Each row is a point. The points of each table are mixes of a few directions, plus a little noise. How many directions does each table use, and how many do they share? Where both have some left over, give the other angles between the two spaces (their principal angles), to ten degrees, smallest first.

First (4 x 2)
[[-8.3  1.9]
 [-2.4  0.6]
 [ 5.7 -1.3]
 [ 5.1 -1.1]]
Second (6 x 2)
[[  5.9  -1.3]
 [  1.8  -0.4]
 [ -3.8   0.9]
 [-10.8   2.4]
 [  1.4  -0.3]
 [  5.5  -1.2]]
Directions: first 1, second 1, shared 1

First (5 x 4)
[[-2.0  2.3  4.8  4.4]
 [ 5.8 -0.4  5.8 -1.6]
 [ 0.8 -4.3 -4.5 -9.7]
 [-2.9  2.6 -4.6  7.2]
 [-1.7 -0.2 -1.6 -0.2]]
Second (8 x 4)
[[ -3.4  -0.1  -1.4  -0.1]
 [  3.6   0.0   1.5   0.0]
 [  6.7   0.0   3.1   0.1]
 [ -2.7   0.0  -1.1   0.0]
 [  4.7   0.0   2.0   0.1]
 [-10.8   0.0  -5.0  -0.4]
 [ 12.0   0.0   5.4   0.3]
 [-10.2   0.0  -4.7  -0.3]]
Directions: first 3, second 1, shared 1

First (7 x 8)
[[  3.7   7.5  -1.1  -3.9   7.9   7.8   4.1  -1.1]
 [  5.8  -3.3  -2.0   2.5   6.6  -1.3   0.4  -0.9]
 [ -6.0   4.6   3.4  -3.5 -11.6   3.4  -2.5  -1.0]
 [ -4.1   4.5   0.3  -2.8   0.8   1.9   3.0   2.2]
 [ -2.4  -2.2   2.3   0.7 -10.2  -1.5  -4.7  -1.7]
 [  0.3  -5.3  -2.1   3.3   5.7  -6.2   1.7   3.0]
 [  2.7  -6.0  -0.9   3.7   0.7  -4.4  -2.0  -0.5]]
Second (7 x 8)
[[ -1.1   1.4   1.6  -1.7  -5.9   2.1  -1.8  -0.2]
 [ -0.9   6.6   3.5  -7.9 -11.3   9.7  -1.7   2.8]
 [  5.1   3.5  -3.3  -3.1  14.1   4.0   7.2   5.4]
 [ -1.0  -3.0  -0.3   3.2   0.0  -3.7  -1.2  -2.1]
 [ -1.1  -4.1  -0.8   4.8   1.6  -5.7  -1.1  -2.9]
 [ -1.4  -4.4  -0.4   4.7   0.3  -5.9  -1.7  -3.2]
 [  0.4  -0.2  -0.2   0.1   1.3  -0.2   0.6   0.1]]
Directions: first 3, second 2, shared 1; angles 30

First (11 x 11)
[[  2.8  -0.4  -1.1  -0.4   7.6  -1.9  -1.8   4.5  -1.4   0.0  -1.6]
 [  2.2   1.1  -0.4  -8.6   1.2  -0.4  -0.7   1.1   0.2   2.1  -3.6]
 [ -6.1  -1.4   3.2  -3.1   4.1   2.7  -5.0   5.2   1.0  -5.0   1.0]
 [ -2.8  -4.2  -1.5   1.5   8.1  -0.5  -0.4   6.0   0.6  -1.4   2.5]
 [  0.1   3.3   3.5   1.9   1.4   0.6  -5.5   0.2  -1.4  -3.8  -0.8]
 [ -0.8  -2.8  -1.1   5.8   3.7  -0.4   0.5   3.8  -1.1  -1.2   1.3]
 [ -1.5  -0.3   2.3   8.8 -15.4   3.5   3.5  -3.5  -2.7  -1.4  -1.7]
 [  2.4   2.0   0.4  -0.9 -11.5   1.2   3.3  -5.3  -1.3   2.6  -3.6]
 [  2.9   3.8  -1.0  -5.9   3.8  -2.4  -1.6  -4.3   2.0   2.4   1.1]
 [  5.4   5.7  -2.9  -4.2 -10.1  -2.5   6.0 -15.5   3.4   7.9   2.0]
 [ -4.8  -6.7  -1.8   5.1   7.1   0.3   1.4   7.5   0.4  -2.1   3.7]]
Second (10 x 11)
[[-0.9 -6.8 -6.0 -1.1  6.3 -1.7  1.3 -0.1 -5.5 -3.4  2.2]
 [ 3.8  0.2 -5.4 -0.3  1.1  0.0  8.0  6.6 -5.0 -6.7  0.9]
 [-0.4  1.6  8.1  4.3 -1.5  1.6 -7.8 -1.2  1.2  2.7 -4.4]
 [-2.9  5.5  1.3 -1.3 -8.7  1.3  0.6 -1.3  4.9  1.0  0.5]
 [-2.4  5.9  9.6  0.7 -8.9  3.8 -4.5 -4.8  6.0  2.2 -1.1]
 [ 0.9 -6.8  2.6 -3.8  9.3  0.4 -0.5 -8.2 -0.5  1.2  4.6]
 [ 4.5  0.9 -6.8  2.5  3.0 -3.5  4.1  9.7 -2.8  0.1 -3.3]
 [-2.8  3.4 -6.8 -0.3 -5.7 -2.5  1.8  3.9  2.2  1.5 -0.7]
 [-2.1  1.2  4.1  2.2 -4.8  2.9 -2.8 -0.3 -1.8 -4.1 -1.2]
 [ 2.5 -5.0 -0.5 -2.8 10.0 -2.4 -0.1 -4.2  1.4  5.5  2.3]]
Directions: first 5, second 5, shared 2; angles 60, 60, 90

First (9 x 14)
[[-1.6  3.8 -3.3 -1.6 -7.5  3.9 -3.3  5.4 -7.1 -4.2  0.1 -1.0 -2.7  1.3]
 [ 1.8  8.6  0.7  0.5 -2.9  8.9 -6.1  3.0  3.1  6.1 -2.1  8.0  8.1  5.1]
 [ 2.8  1.3  2.0  5.2  2.4  0.4 -7.9  3.7  3.6  9.0  0.0  8.9  2.0  4.1]
 [-2.3 -3.6  2.2 -3.6  2.3 -0.3  5.5 -0.5  3.1 -7.1 -1.7 -2.8  2.6 -4.5]
 [-5.1 -3.3 -2.4 -0.5 -0.4 -3.0  6.1 -9.6  1.0  0.6 -2.1 -3.0 -0.7 -0.4]
 [ 6.9  3.5  3.6  0.9  6.7  1.2  1.1 -3.7  6.6  6.9  1.7  1.7  5.5  0.8]
 [-0.4 -1.9  0.3  0.6  2.8 -2.4  3.2 -5.7  2.7  2.6 -0.3 -0.8  0.6 -0.3]
 [ 1.9 -3.5 -0.9 -0.9  0.2 -5.1  1.6  3.4 -6.7 -6.8  4.0 -7.4 -8.5 -3.8]
 [-4.1 -4.9 -2.1 -0.6 -3.5 -3.6 -0.1  3.9 -6.2 -7.3  0.3 -3.6 -7.0 -2.4]]
Second (10 x 14)
[[ -3.6   5.7  -1.7  -3.5  -7.7   7.7  -3.1   6.2  -4.4  -5.7  -2.3   0.8
    3.2   1.9]
 [  5.4  -4.0  -1.8   1.7   0.5  -2.6   3.3  -2.8   4.8   3.7   0.2   2.2
   -4.3  -4.9]
 [ -1.8  -2.9   4.5   2.9  10.2  -7.7  -0.2  -4.9  -0.2   3.5   3.1  -4.2
    1.3   3.7]
 [ -1.4   1.2   0.2  -0.8  -0.8   1.2  -1.1   1.2  -1.4  -1.4  -0.2  -0.3
    1.2   1.1]
 [  5.7  -0.7  -5.1  -0.9  -7.9   4.3   2.8   1.7   4.0   0.1  -2.3   5.0
   -4.2  -6.7]
 [-10.3   7.3   3.5  -3.2  -0.3   4.1  -6.5   5.1  -9.3  -6.5  -0.2  -4.5
    8.2   9.3]
 [  0.9  -0.8  -0.2   0.2   0.4  -0.6   0.6  -0.7   0.8   0.7   0.1   0.3
   -0.7  -0.8]
 [  4.3  -4.1  -0.5   2.2   2.7  -3.8   3.3  -3.6   4.4   3.8   0.7   1.2
   -3.5  -3.5]
 [  8.7  -6.2  -3.1   2.6   0.0  -3.5   5.5  -4.3   7.8   5.4   0.1   3.9
   -7.0  -7.8]
 [ -7.7   4.2   4.0  -1.5   2.8   0.6  -4.7   2.1  -6.4  -3.6   0.8  -4.4
    6.0   7.6]]
Directions: first 5, second 2, shared 1; angles 90

First (11 x 20)
[[  0.7  10.9   1.4   3.1  -4.7   0.2  -3.9  -9.4   2.9  -1.2  -0.1  -5.7
    0.9   1.8   7.0  -1.4  -1.4   0.7  -3.5   2.6]
 [ -2.3  -5.3  -5.5   1.5   2.5   2.3  -0.1  -1.1   1.3  -5.6  -2.1   2.3
    2.1  -3.8 -11.7  -1.9   0.1  -0.8  -6.0   2.2]
 [  2.6   3.6   0.6   3.8  -2.7  -1.4  -0.5  -7.4  -1.4  -3.9  -3.3  -3.2
    3.9   3.0   4.7  -2.2  -0.6   1.8   2.1   3.9]
 [  6.3  -1.1   1.5  -5.7   3.1  -5.7   6.3   9.0  -3.0   4.9   4.4   3.6
   -0.7   1.3   2.8   6.1  -0.8   3.6   3.0  -6.5]
 [  1.4   9.1  -0.5   8.8  -3.6   0.3  -4.1 -11.4   4.3  -2.0  -0.2  -3.8
    6.8   3.5  15.7  -4.1  -6.2  -1.2   0.7  -1.2]
 [ -4.0  -1.9   1.0   4.8  -0.9   4.3  -1.1   0.7   0.0   2.2  -2.1   0.5
   -1.3   0.2   7.5  -3.4  -0.9  -5.8   6.3  -0.6]
 [ -8.7 -10.5   6.4  -7.1  -0.5   3.3  -4.8   5.4  -3.2   2.9  -2.5  -0.5
   -7.3   0.3 -10.1  -1.6   8.6  -1.2   7.3   6.0]
 [ -1.9  -1.6   2.3  -0.9  -0.4   1.0  -0.7   2.3  -0.8   2.5   0.1   0.1
   -2.1   0.5   2.1  -0.2   1.1  -1.3   3.7  -0.2]
 [  0.4  -5.1  -2.3  -5.2   4.6  -2.7  -0.4   5.2   3.0   1.4   5.4   4.5
    2.5  -1.2  -5.5   2.8  -2.0   2.2  -3.3  -6.4]
 [  7.4   4.9  -4.4   0.5   0.6  -3.6   6.4  -1.9  -2.0  -4.8  -1.1  -0.4
    1.7  -1.8  -5.3   3.2  -0.5   4.2  -7.9   1.7]
 [ -1.9  -2.7  -0.4  -3.8   1.9   1.8   2.9   8.4  -0.8   3.7   1.4   2.4
   -6.6  -4.0  -6.8   2.8   2.4  -2.1  -2.4  -1.4]]
Second (8 x 20)
[[ 1.3 -3.0 -7.7 -7.2  0.5 -6.7 -3.6 -3.7 -7.0  4.9 -1.0 -5.9 -1.7 -2.4
   1.9  5.1 -8.0 -4.8  1.6  7.8]
 [ 0.1  3.8  2.2  6.3  2.3 -0.3  1.8 -1.0  2.2  2.9 -2.6 -0.2 -3.3  1.3
  -3.7 -0.1 -1.1  1.5  2.7 -0.6]
 [-0.8  0.7  5.5  1.2  0.0  8.3  1.6  2.1  8.3 -9.1  4.3  3.2  1.1 -3.6
  -5.0 -0.8  0.0  4.4  1.5 -5.9]
 [-2.5 -0.1 -4.7 -1.2  0.2 -9.6 -2.1 -2.0  0.3  2.7 -1.0 -2.0  1.3  0.0
   7.6  7.3  2.5 -2.3  2.4  4.6]
 [ 1.1  1.8 -6.4 -2.9 -3.6  0.8 -3.8  0.8 -5.0  0.4  1.1  1.0  0.3  2.4
   2.5 -1.9  4.1 -0.6 -7.5  2.3]
 [-2.0 -6.7 -0.7 -6.0  0.1 -6.1  0.9 -2.7 -2.4  3.6 -0.8 -4.9  3.7 -4.1
   7.6  1.4 -4.9 -8.4 -2.4  1.8]
 [ 2.9 -5.6  6.4 -2.5 -1.2  7.5  2.2  5.7 -2.8 -5.7  1.8  5.2  2.5  3.4
  -4.1 -6.5  3.6  5.7  3.3 -4.8]
 [-0.2  9.0  5.2 12.2  1.4  6.0  3.0  0.7  6.4  0.3 -1.7  3.5 -4.0  2.9
  -6.8 -4.6  3.7  4.6 -1.7 -5.3]]
Directions: first 6, second 6, shared 1; angles 60, 60, 70, 90, 90

First (10 x 32)
[[  1.8  -0.8  -2.4  12.9  -4.3   1.3   5.9   7.0  -4.7   7.1  -3.2   2.5
    1.2 -11.1   3.0  -0.1  -0.1   8.7  -6.3   6.5  -4.8   2.7  -4.8  -8.9
   -2.2  -9.2   5.1   4.0  -0.1   4.4   3.0   5.8]
 [  2.3  -6.8  -0.9  -1.5   2.5  -1.6   3.8  -1.8   3.7   1.2   2.5  -4.9
    1.8   4.4  -2.1   1.1   3.3   0.2   1.2  -4.0  -2.8  -3.9   2.2   2.9
    0.2  -1.2   1.2   4.8   1.8   3.6  -1.2   0.1]
 [  0.3  -2.0   2.1  -5.4   2.4   0.3  -2.3  -2.9   3.5  -2.7   1.7  -4.0
    2.6   6.5  -2.5   4.4  -0.9   1.2   6.7  -2.7   0.6  -0.6   3.5   5.0
    0.5   3.1  -1.6   3.7   0.8  -0.2  -3.2  -2.3]
 [ -4.2  10.6   3.6  -1.5  -0.3   2.6  -9.7  -0.7  -2.9  -4.4  -1.6   2.5
    0.1  -1.2   1.0   1.2  -3.9   0.4   4.2   2.2   7.5   4.1  -1.5   1.2
    1.7   4.5  -4.4  -3.7  -2.2  -7.8  -2.2  -3.4]
 [ -1.1   3.3  -1.3   1.2  -1.2  -1.0   0.0   0.6  -2.6   0.3  -1.0   4.1
   -3.5  -3.7   1.7  -4.8   0.5  -4.5  -4.9   0.9   1.3   0.0  -2.7  -2.6
   -0.2   0.3  -0.3  -5.8  -1.2  -1.9   2.3   0.1]
 [  3.5  -5.0   2.8  -6.2  -4.5   4.0   0.9   1.8   3.8  -2.5  -1.8   0.8
    4.5   5.3  -2.0  11.2 -10.3   8.0  10.9   5.5  -7.8   6.8   7.6   0.6
   -3.6   2.2   1.6   5.1   0.4   5.6  -0.6   2.0]
 [  1.0   1.8   0.2  -3.4  -6.6   2.1   0.5   2.8  -1.8  -1.9  -3.9   8.7
   -2.9  -2.1   1.6   1.2  -8.7  -1.7   0.6   7.3  -4.6   6.6   2.2  -4.8
   -3.6   2.8   1.3  -6.9  -2.0   1.6   3.9   2.5]
 [  0.5  -5.6  -2.5   5.4   7.0  -4.0   4.3  -2.6   2.1   4.3   4.6  -9.2
    1.7   1.4  -1.4  -4.3  12.0  -0.7  -4.9  -8.9   1.9  -9.5  -2.8   3.3
    3.0  -5.0   1.0   6.9   2.8   1.3  -2.4  -0.8]
 [ -1.3  -0.4  -0.5  -9.6   4.1  -3.5  -1.9  -6.4   3.5  -4.4   3.6  -1.2
   -4.0   7.7  -1.7  -5.3   3.5 -12.3  -0.3  -7.4   3.7  -5.1   2.2   6.0
    2.1   6.6  -3.3  -6.7   0.1  -3.4  -0.4  -4.3]
 [ -2.4   5.2  -1.1   8.0   0.8  -0.3  -1.2   1.7  -4.4   2.8  -0.8   0.7
   -1.3  -7.4   2.3  -4.8   4.2   0.4  -6.6   0.2   4.2  -1.1  -6.5  -3.2
    1.6  -3.8   0.0  -1.3  -0.8  -3.6   0.4   0.3]]
Second (9 x 32)
[[ -0.3   2.6   1.7   1.7   3.1  -0.8  -0.5   1.6   0.4   1.3   3.7  -2.1
    2.3  -1.8   2.5  -4.5   5.0   4.3  -1.6  -4.8   3.4   3.1   0.0  -1.6
   -0.3  -1.0  -0.4   3.6  -0.5   0.4  -2.4  -1.3]
 [ -1.2   2.0   6.2   0.2   4.3   0.4  -3.9  -1.1  -1.4  -2.9   4.7  -0.9
    3.4   1.3   1.8  -0.6   2.2   7.2   0.9  -3.7   2.9   5.1   0.1   2.1
   -0.3  -3.9  -1.8   6.3  -3.2  -2.0  -1.5  -0.5]
 [ -0.2  -3.5  -5.0  -2.0  -0.3  -5.3   0.7  -5.1   0.4  -0.3  -1.6   1.1
   -3.2   0.8  -2.4  -2.0  -5.1 -13.5  -0.1  -0.6   1.2 -12.1  -3.8   2.1
    4.9   3.3  -1.3  -7.6   7.2  -2.2  -3.6  -0.5]
 [ -0.1   4.1  -1.6  -0.1  -0.2   0.5  -0.5   5.2   0.6   0.9   0.0   2.2
   -0.2  -4.7   4.2  -3.9   3.2  -1.8  -2.9  -2.6   1.7   2.8   0.3  -2.3
    0.2  -0.7  -3.2  -0.9   0.1  -1.5  -0.7  -1.7]
 [ -1.1  -2.7  -5.1  -5.6   1.4  -8.6  -2.1  -3.7   1.4  -2.4   2.3   2.9
   -3.5  -1.1  -0.5  -8.9  -0.9 -18.3  -3.1  -7.1   6.3 -15.8  -2.9   2.1
    6.6   2.4  -8.1  -7.4   9.3  -4.7  -6.8  -3.0]
 [  2.8  -2.5  -2.6   7.5  -3.6   4.6   8.6  -0.4   1.0   7.9  -5.8  -6.3
    0.6   2.2  -4.2   7.8  -1.7   9.4   3.0   9.6  -8.2   4.4   0.8  -4.2
   -4.8   4.3  14.1  -0.2  -2.4   9.3   5.3   4.5]
 [  0.1   1.7   4.3   4.3  -0.2   5.7  -0.1  -1.0  -3.5  -0.4  -4.0  -0.4
    1.8   2.4   0.1  10.2  -6.3   8.0   4.8   7.6  -5.4   9.8  -2.2   2.2
   -1.1  -2.7   6.1   1.8  -5.3  -1.6   3.4   2.7]
 [  0.1  -1.8   5.4  -2.8  -1.6   3.9  -1.8   2.0   0.2  -2.9   2.4  -0.2
    1.6   2.8  -1.6   3.2   4.3  11.3   0.9   1.2  -1.6   5.7   6.6   0.1
   -5.8  -2.6  -1.4   7.8  -6.8   3.7   5.2   1.3]
 [  0.0  -0.1  -3.1  -3.2  -2.8  -0.5  -0.4   2.4   0.5  -1.3  -1.9   3.6
   -2.7  -2.1   0.6  -1.1  -0.6  -6.6  -1.6   0.3  -0.4  -3.0   1.0  -0.3
    0.7   0.4  -3.9  -3.7   1.4  -1.4   0.9  -0.8]]
Directions: first 4, second 5, shared 0; angles 30, 40, 40, 50
